Each wall is flat, endless, passes through zero and stands at right angles to its row. A trip goes straight from one point to another. Which walls does it cross, in order?

Walls:
(1): [  9 -45]
(2): [ -1 -37]
(3): [-12 -89]
(4): [-10   5]
(5): [-55 -28]
(6): [33 13]
(7): [-22 -14]
Trips:
[17  6] to [18 43] => 4
[36 29] to [-51  55] => 4, 6, 5, 7
[-42 -37] to [ -2 -21] => 4
[-49   8] to [-28  -7] => 3, 2, 1

Walls:
(1): [-24  24  15 -31  20  38 -14 -15]
(2): [ -3   3  71  23  -4   9 -32  -1]
(3): [  2 -38 -26 -44 -55 -52 -22  30]
(4): [-40 -16  46   8  36 -27  -6   9]
(5): [-17 -26 -22 -28 -47 -38  38  48]
Trips:
[-16   4   3  14   9  15 -56 -23] to [ 38 -23  -8 -43  15   6   8 -23] => 4, 2, 3
[-45 -24 -49  36 -28 -18   8  -9] to [ 34  22 -68  -6  -4  19  -5  -6] => 5
[ 46 -12   5 -32  25  19  17   6] to [ 43 -49 -46  -7  49 -39 -46  21] => 3, 1, 5, 4
[ 35 -52 -37  25 -51 -28 -20 -13] to [-72 -57  -2  -6  76  21 -64  72] => 4, 2, 1, 5
[ 73 -41  -7 -42  40  91  46  15] to [  0 -40   8 -68  11  21 -20  12] => 3, 5, 4
[ 21 -56 -10 -51   3 -39 -37  28] to [ 30  25 -44  21  -7  11   5   1] => 4, 5, 3

Walls:
(1): [  5  49 -13 -40  40 -29  -8  -2  40  -3 -47  83  68   3]
(2): [ -6  17  36 -44 -11 -11   2  -4  31 -16 -11 -29  56 -43]
(3): [ 15 -23  10  53  10 -18 -41 -73  23 -10  -6   9  31 -22]
(4): [  3  39  60 -46   0   4  73  14 -19  14  11  24   9 -17]
(5): [ 36  28  31 -17  16   5 -40  38  12 -12   0  20  39 -28]
(6): [ -3  48   7  -4  27 -26  30  32 -26  26  -8 -37 -24 -18]
(7): [-19  53  35 -29  39   0  29  21 -33  -5  40  35  -5 -12]
(8): [-32 -36  11 -18 -21 -35  -3  30  19  16   6  28  -4  27]
(9): [ 19   6 -21  23 -33 -13 -30  -2 -36 -14 -67  18 -68 -37]
(10): [-16  24  60 -17   2  -9 -11 -32   0  98   4  29  -6 -15]
(11): [ 27  10  44  21 -21 -51  13  58  13 -19  31  49 -25  12]
Trips:
[  2  25 -17 -33 -33 -44 -30  29 -50 -25 -15  28 -30   1] to [ 12 -39   9 -16  11 -43  16 -33  -1 -19 -20  20  31   9] => 6, 2, 3, 7, 5, 9
[ -8 -46   0 -26  17   3   8 -47  38  19  18 -68  22  25] to [-45  15  26 -15  -5  35 -83 -43  27 -41 -44  31  18 -48] => 8, 1, 5, 9
[ -3 -13 -61  36  28   1  16   0 -14  20 -24 -11 -17 -19] to [ 10  -5  -5  36 -17 -25 -75   5 -41   2  33 -29 -28 -17] => 11, 5
[ 55 -27   6  43 -53 -66  18 -38 -34 -10   3  15 -40  39] to [ 62  -8 -47  39 -50 -14 -31  32  24  17   1 -27  44   0] => 5, 8, 2
[-10  53  -2  43 -56   8 -32  28 -41  25  38 -11  20  -2] to [-14  40  56 -43  36 -21 -57  10  -6   6 -87 -12  27 -14] => 2, 4, 1, 11, 3

Walls:
(1): [ 28  19  31 -39 -14   1  29 -21  26 -22 -51   8 -23 -25   7  -9  12   0
 -28 -27 -41 -72 -29  29  23 -51  41 -95  21 -11 -13 -44  13  12  -4 -37
 -51  23   7 -24 -21 -28  37  27  62  21  26 -39]
(2): [-27   0 -11  52  47   6 -17  40 -52 -20   5  13 -34   7 -23  52 -18 -10
  10 -32  59 -72   8 -42  65  26  28  54   4 -75 -30 -27 -11  31 -17 -28
 -39  37 -27  64  21 -14  41  -5  12 -25 -35 -16]
(3): [-12 -17 -11  -1  14 -54 -74 -30  47  10  82 -33 -11 -22  74  13 -31   6
  -5  37  23  29  25 -44  -4 -50  -5 -35 -13 -14 -21  20  32  55 -42  14
 -14 -19 -31 -33  -2 -61  39 -27 -53  34 -36 -53]
(4): [ 18  12 -17  10 -40 -41  33 -46   2  12 -54 -21  24 -25 -52  42  34   9
 -16   3 -17  17  32  46  -2 -43  22  10  -5 -15 -49 -26 -31 -29   0  13
   3  35 -14 -11  -8   1 -17  20   9 -17  11  27]
(5): [ 22  57  33  -1  54  -3 -51 -31   5   6 -20 -18 -35  13  33 -42 -13  -7
  12   2  22  15  14  13 -12  -4  -3   8   5 -40 -19 -60  10 -25  16  27
  32  43 -32 -24   0 -12  17 -56 -46  26  56  15]
(6): [ -6 -32  -4   9  31 -41 -36  -3  -1   7  -3   1  62   3  35 -47 -37  19
 -10 -15  18 -41  16 -24 -13 -28   1 -17  25 -38  26  22 -24  37  44 -10
 -33  10  -6   2 -24  18 -38  10  11  33   6  54]
(7): [-12   2  48 -13 -48  56  43 -33   5  -6  36 -34 -28  29 -13  43  49  -6
  19  24  24  -4  -7 -20  29 -10 -35  28 -39  37 -66  -6  52  39 -49  -8
  33  24 -47  14  -2 -20  -4 -42  37  37   2 -35]
Trips:
[ 20 -15 -64 -38 -17 108  23  34  41   3   1 -10  -8 -48 -22 -10 -28  54
 -12  -3   6 -35 -16 -21 -25  70 -21 -11  72  16 -30 -73 -35 -20 -13  41
  39  29 -47 -24 -20  31   8 -50 -23  17  16 -26] to [ 11  -7   8 -42   5  21   4   4  17 -46 -20 -30   4 -68 -21 -49  25 -48
  26 -28   1 -38 -14  -4  -4   2   1 -44 -14 -29  63  41  -5 -65  -8   4
 -21 -30 -10 -50 -17 -54  52 -10  17   1 -21   0] => 7, 5, 3
[ -9  27  43 -27   3  -2   4  -8 -65  18  27 -24  13 -16  23  32  18 -44
  33  -9 -15   3  33 -49  14  30 -20  -3  54  21  32  58  26  36  -7  -9
 -23   4   6  -2 -26 -40  83 -29 -17   0 -27  32] to [ -2   3  16  74 -26  13  16  22   5   8   9 -48 -11  -9  75 -28   0 -32
   0  56   4 -24  -2  13  -9   1  21  51 -15   5 -33 -28   8   3 -28 -13
  63 -31 -21  48 -45  72   0 -66  39   5  26 -36] => 5
[-25 -16  58  25  -2  33  -4 -33 -23  35   4 -19 -14  25  64  -5   0  -6
   4  46  19 -10   1  69 -30  -9  13  28   8 -17 -42  -1 -37 -20  33 -11
 -49   7  25  47 -30 -33 -53 -39  35 -33 -17 -15] to [-114   44  -60   40  -38    1   36  -35   28  -39   -3   63  -75   10
   13   39   15   -6   41  -73   31  -45   11   11    5   -2  -11  -35
  -69   -4  -62  -10   38  -19  -25  -63  -25  -63   22   -9  -30    3
  -68  -72   21   16   40  -56] => 1, 6, 5, 4, 3
[ -1  18  62   8  12  12   5  17  33 -29  20 -22  -1  24  21 -53  42  12
   1 -21 -28  58   3 -13  17  -8  42  38  50  23 -17  10  66  20  -6  -8
  55   0 -60 -33  39 -58 -15  48  19 -43 -16 -53] to [ 31  27 -23 -62   0  46 -21  13  58 -20 -35  42 -37 -45 -15  48 -75   6
  23  49  41 -64 -15 -10   9 -36 -36 -35 -48 -32  16 -17  -6   4   5 -47
 -83 -18 -11 -51  33  35   0  47  27 -13  60   2] => 2, 5, 7, 6, 3
